Rows are points. To make a cloud, some directions were put in groups of two or more. Within a group, all points are equally far from the middle, so they leave a hole (a ring in 2 directions, a hollow ball in 3). The other directions are filled evenly. Then the cloud was stretched, turned, moved and blurred a little. Count the holes, and give their numbers of directions, smallest first.
In the rows, 100 means zero.

Cloud (19 x 3):
| 121 | 130 |  63 |
| 122 | 131 |  65 |
| 120 |  81 | 114 |
| 133 | 118 | 105 |
|  65 | 151 |  90 |
|  92 | 116 |  41 |
| 124 | 112 | 127 |
| 107 | 149 |  87 |
|  76 |  74 |  52 |
|  61 | 151 |  93 |
|  67 | 152 |  91 |
|  57 | 102 |  87 |
|  45 | 150 | 108 |
|  45 | 127 | 105 |
|  69 |  85 |  64 |
|  42 | 134 | 110 |
| 101 | 112 |  32 |
| 111 | 150 | 147 |
|  76 | 124 |  59 |
Holes: 1 (2)

Cloud:
|  56 | 124 |  63 |  94 |
|  70 | 114 |  98 |  53 |
| 102 | 169 | 110 | 125 |
|  56 |  88 |  81 | 149 |
| 124 |  73 | 116 |  53 |
|  81 | 120 |  74 |  53 |
| 141 |  78 | 138 | 136 |
|  70 |  51 |  67 | 116 |
| 146 |  75 | 136 | 123 |
|  81 |  80 |  41 | 107 |
|  92 | 118 |  44 |  73 |
|  53 |  93 |  64 | 131 |
| 126 | 126 |  46 | 101 |
| 120 |  70 |  56 | 119 |
|  57 |  94 |  52 | 115 |
|  68 |  64 | 139 |  86 |
|  95 | 145 |  89 | 161 |
|  92 |  61 |  50 | 110 |
|  67 |  84 | 145 |  82 |
|  56 | 141 |  81 | 110 |
| 103 | 110 |  36 |  90 |
| 131 | 139 |  56 |  95 |
|  88 |  99 | 109 | 175 |
| 140 |  58 | 106 | 114 |
|  66 | 105 | 138 |  75 |
| 140 | 160 | 103 |  94 |
|  88 | 159 | 128 | 107 |
|  82 |  85 | 120 | 170 |
| 107 | 118 |  80 |  44 |
| 123 |  48 |  83 | 109 |
Holes: 2 (2, 2)

Cloud, 50 rows:
| 140 | 121 |  94 |  73 |  51 |  60 |
|  44 |  54 | 109 |  82 | 120 |  84 |
| 119 | 158 | 141 |  73 | 124 |  94 |
| 145 | 115 | 122 |  61 | 112 | 137 |
| 132 |  74 | 103 | 140 | 152 |  75 |
| 164 | 102 | 107 | 121 | 119 |  65 |
|  68 |  50 |  73 | 104 | 153 |  82 |
| 105 | 114 |  87 | 118 | 146 |  31 |
| 148 | 123 | 105 | 162 | 123 | 116 |
| 124 |  58 | 135 | 123 | 102 |  98 |
|  80 |  88 |  84 |  91 | 105 |  21 |
|  61 |  76 |  35 |  81 |  96 |  91 |
| 113 | 115 |  75 | 114 | 170 | 138 |
| 150 | 112 |  61 | 152 |  68 |  75 |
|  66 | 106 | 143 | 140 | 133 |  90 |
|  91 |  92 |  44 |  41 |  96 |  98 |
|  87 | 134 | 138 |  55 | 143 | 108 |
| 165 | 116 |  57 | 127 | 118 | 116 |
|  96 | 123 | 111 |  38 |  94 |  65 |
| 114 | 101 | 110 |  90 | 106 | 171 |
| 110 | 163 | 115 |  92 | 107 | 142 |
| 177 | 124 |  90 | 126 |  87 |  94 |
| 167 | 151 |  97 | 121 |  99 | 121 |
|  68 |  83 | 125 | 129 | 109 |  39 |
|  49 | 107 | 102 |  77 |  76 |  56 |
| 107 | 132 |  92 |  72 | 158 |  61 |
| 114 |  84 |  74 |  56 | 131 | 145 |
|  90 |  79 | 133 | 111 | 173 | 111 |
| 120 | 105 | 145 |  75 |  50 |  77 |
| 114 | 133 | 146 | 115 | 153 | 132 |
|  75 | 135 | 114 | 146 | 126 |  65 |
| 143 | 123 | 163 | 111 | 110 | 102 |
|  81 |  81 | 103 | 145 |  82 |  38 |
| 127 | 114 |  53 | 165 |  75 |  80 |
|  75 |  60 |  76 |  84 | 165 |  79 |
| 112 |  82 |  94 |  92 |  48 |  43 |
|  95 | 104 |  58 | 105 |  90 |  27 |
|  80 | 102 |  41 | 120 |  68 | 119 |
| 100 |  61 | 156 |  99 | 104 |  89 |
| 133 | 115 |  93 |  66 |  46 |  66 |
|  77 | 104 | 131 | 141 |  65 | 107 |
|  66 |  72 | 144 | 102 | 121 |  52 |
|  91 |  83 |  20 |  81 | 106 | 113 |
| 143 | 116 |  45 | 115 | 119 |  55 |
| 132 | 131 | 112 |  42 |  73 |  99 |
|  98 |  79 | 100 |  94 |  33 | 123 |
|  79 | 105 | 170 | 101 |  86 | 103 |
|  75 | 127 |  87 |  72 |  61 | 136 |
| 141 | 117 | 115 | 167 | 129 | 101 |
|  95 |  71 | 112 | 121 |  96 | 150 |
Holes: 1 (6)

Cloud:
| 150 |  59 |  97 |  54 |  90 |  69 |  66 |  92 |
|  96 | 142 | 109 |  75 | 144 | 162 |  60 | 109 |
|  79 |  39 | 120 | 100 |  75 | 141 | 111 |  48 |
| 124 |  82 |  65 | 118 | 138 | 139 |  33 | 118 |
|  68 | 109 |  75 |  68 |  40 |  90 |  50 |  56 |
| 173 |  74 |  99 | 127 | 117 |  94 |  86 | 102 |
|  60 |  70 |  60 |  79 | 103 |  53 | 113 |  91 |
| 102 | 153 | 114 |  85 | 128 |  66 |  64 |  61 |
| 121 | 154 | 157 |  86 |  65 | 127 |  87 |  68 |
|  73 | 124 | 121 | 145 | 125 | 129 |  93 | 128 |
|  98 |  70 |  59 | 139 |  40 | 111 |  78 |  92 |
| 117 | 126 |  95 | 105 |  98 | 170 | 127 |  39 |
|  73 | 102 |  66 | 149 |  69 | 115 |  34 |  72 |
|  64 | 123 | 136 |  79 |  74 | 116 | 128 |  54 |
|  40 |  85 |  96 |  91 | 125 |  76 | 125 |  86 |
|  89 |  92 |  36 | 142 | 113 |  76 |  79 |  91 |
|  97 | 134 | 142 |  91 |  25 | 125 |  65 |  78 |
|  70 |  85 |  54 | 144 | 112 |  68 |  68 |  93 |
| 120 | 139 |  97 |  25 | 117 |  83 |  70 | 101 |
|  82 | 140 | 126 |  62 | 117 | 123 |  26 |  70 |
| 117 | 121 | 105 |  89 |  96 | 132 | 107 | 156 |
|  70 | 146 | 124 |  75 |  35 | 135 |  93 |  82 |
|  86 | 120 | 107 |  76 | 136 | 110 | 112 | 150 |
|  90 |  74 |  36 | 144 | 105 | 112 |  56 |  87 |
| 130 |  44 | 134 | 105 | 117 | 131 | 117 | 108 |
| 139 |  74 | 123 | 128 |  70 | 106 |  37 | 115 |
| 155 |  80 | 116 |  85 | 131 |  80 |  58 |  70 |
|  62 |  59 | 129 | 116 |  71 | 111 | 118 |  55 |
|  83 | 125 |  87 | 166 | 118 |  91 |  83 |  99 |
| 146 | 142 | 155 |  84 |  96 | 120 |  96 |  71 |
| 119 | 145 | 148 | 101 |  87 |  86 |  93 |  55 |
|  65 | 143 |  87 |  46 |  58 |  90 |  84 |  68 |
| 105 | 115 | 111 | 148 |  90 | 115 |  25 | 113 |
|  83 |  85 |  82 |  80 |  37 |  72 |  65 |  51 |
| 145 | 104 | 118 | 144 |  98 | 164 |  69 | 122 |
| 118 |  62 |  84 | 159 |  83 | 159 | 121 |  96 |
| 111 | 111 |  87 | 113 | 154 | 149 |  48 | 126 |
| 128 | 118 | 154 |  52 |  97 | 142 | 109 |  85 |
|  32 |  58 |  94 |  77 |  45 | 106 |  84 |  87 |
| 120 | 143 | 121 |  90 | 124 | 166 |  37 |  80 |
| 109 |  90 | 156 | 123 |  97 |  77 |  88 |  88 |
| 109 | 164 | 113 | 136 | 128 | 124 |  76 | 102 |
|  96 |  36 |  92 |  90 | 144 | 132 | 104 | 124 |
|  92 |  89 | 105 |  78 | 102 | 164 |  88 |  24 |
|  63 | 122 | 104 | 131 | 142 | 116 |  72 | 132 |
| 183 | 148 |  92 |  97 | 116 | 119 |  76 |  86 |
|  89 |  78 | 109 |  67 |  85 |  40 |  45 | 112 |
|  65 |  63 | 106 |  69 |  97 | 119 |  34 | 144 |
|  99 |  77 |  41 |  87 | 127 |  60 | 100 |  72 |
|  34 | 129 | 128 |  64 |  65 | 144 |  77 |  83 |
|  38 |  46 |  83 | 104 |  68 | 165 |  89 |  95 |
| 165 | 108 |  96 | 124 |  91 | 161 | 106 | 121 |
|  39 | 108 |  90 |  85 |  35 | 137 |  76 |  98 |
| 126 | 129 | 100 | 109 |  74 | 126 | 118 |  21 |
|  50 |  82 | 131 | 120 |  78 | 109 |  59 |  50 |
| 158 | 131 |  58 |  96 | 142 | 122 |  57 | 102 |
| 106 | 173 |  92 | 109 |  53 | 112 |  90 | 104 |
|  70 |  53 | 112 | 153 |  76 | 117 | 114 |  76 |
|  52 |  98 | 123 |  71 |  82 |  94 | 137 |  68 |
|  73 | 111 | 127 |  22 |  77 |  97 |  55 |  97 |
|  52 | 119 |  71 |  55 |  87 | 155 |  97 |  60 |
|  73 |  59 |  83 |  90 |  52 |  62 | 114 |  87 |
| 147 |  71 |  94 | 127 | 104 | 140 | 146 |  98 |
| 104 | 104 |  46 | 107 | 136 |  68 | 100 |  58 |
| 104 |  93 | 143 | 139 |  82 |  81 | 115 | 115 |
|  49 | 105 | 120 |  83 | 119 |  77 |  89 |  56 |
| 100 |  65 |  99 |  81 | 125 |  57 |  37 | 124 |
|  45 |  82 | 101 |  97 |  99 |  81 |  92 | 153 |
| 126 |  53 | 129 | 118 | 101 | 132 |  26 |  89 |
|  74 |  56 |  65 | 141 |  91 | 106 |  46 |  66 |
|  56 |  74 | 137 |  44 | 107 |  81 |  64 | 105 |
| 121 |  44 |  69 | 125 |  54 | 100 |  66 |  68 |
|  97 | 101 | 124 | 134 | 146 |  96 |  81 | 122 |
|  87 |  97 | 131 |  52 | 113 | 170 |  35 |  83 |
|  88 | 107 | 113 |  64 |  86 |  50 |  27 |  73 |
|  37 | 103 |  52 |  98 |  96 | 161 |  80 |  96 |
| 139 |  96 | 106 |  83 | 104 | 155 |  63 |  24 |
| 114 | 142 |  53 | 142 | 116 | 134 |  93 |  56 |
|  78 |  98 | 106 | 133 | 120 | 111 |  23 | 123 |
|  98 |  86 |  70 | 131 |  74 | 119 | 153 | 108 |
| 101 | 105 |  65 |  49 | 108 | 177 |  72 | 105 |
| 113 |  83 | 164 |  77 |  45 | 142 |  64 |  94 |
| 117 |  86 | 130 |  95 | 158 | 105 |  96 | 107 |
| 114 | 121 |  96 |  99 |  37 | 111 |  79 |  23 |
|  42 |  73 | 130 |  99 |  30 | 126 |  92 |  84 |
|  80 | 139 | 123 | 100 | 137 |  79 |  97 |  70 |
| 115 |  70 | 117 |  24 |  66 | 137 |  66 |  90 |
| 102 | 112 | 141 |  33 | 120 | 128 | 102 |  95 |
Holes: 3 (2, 3, 3)
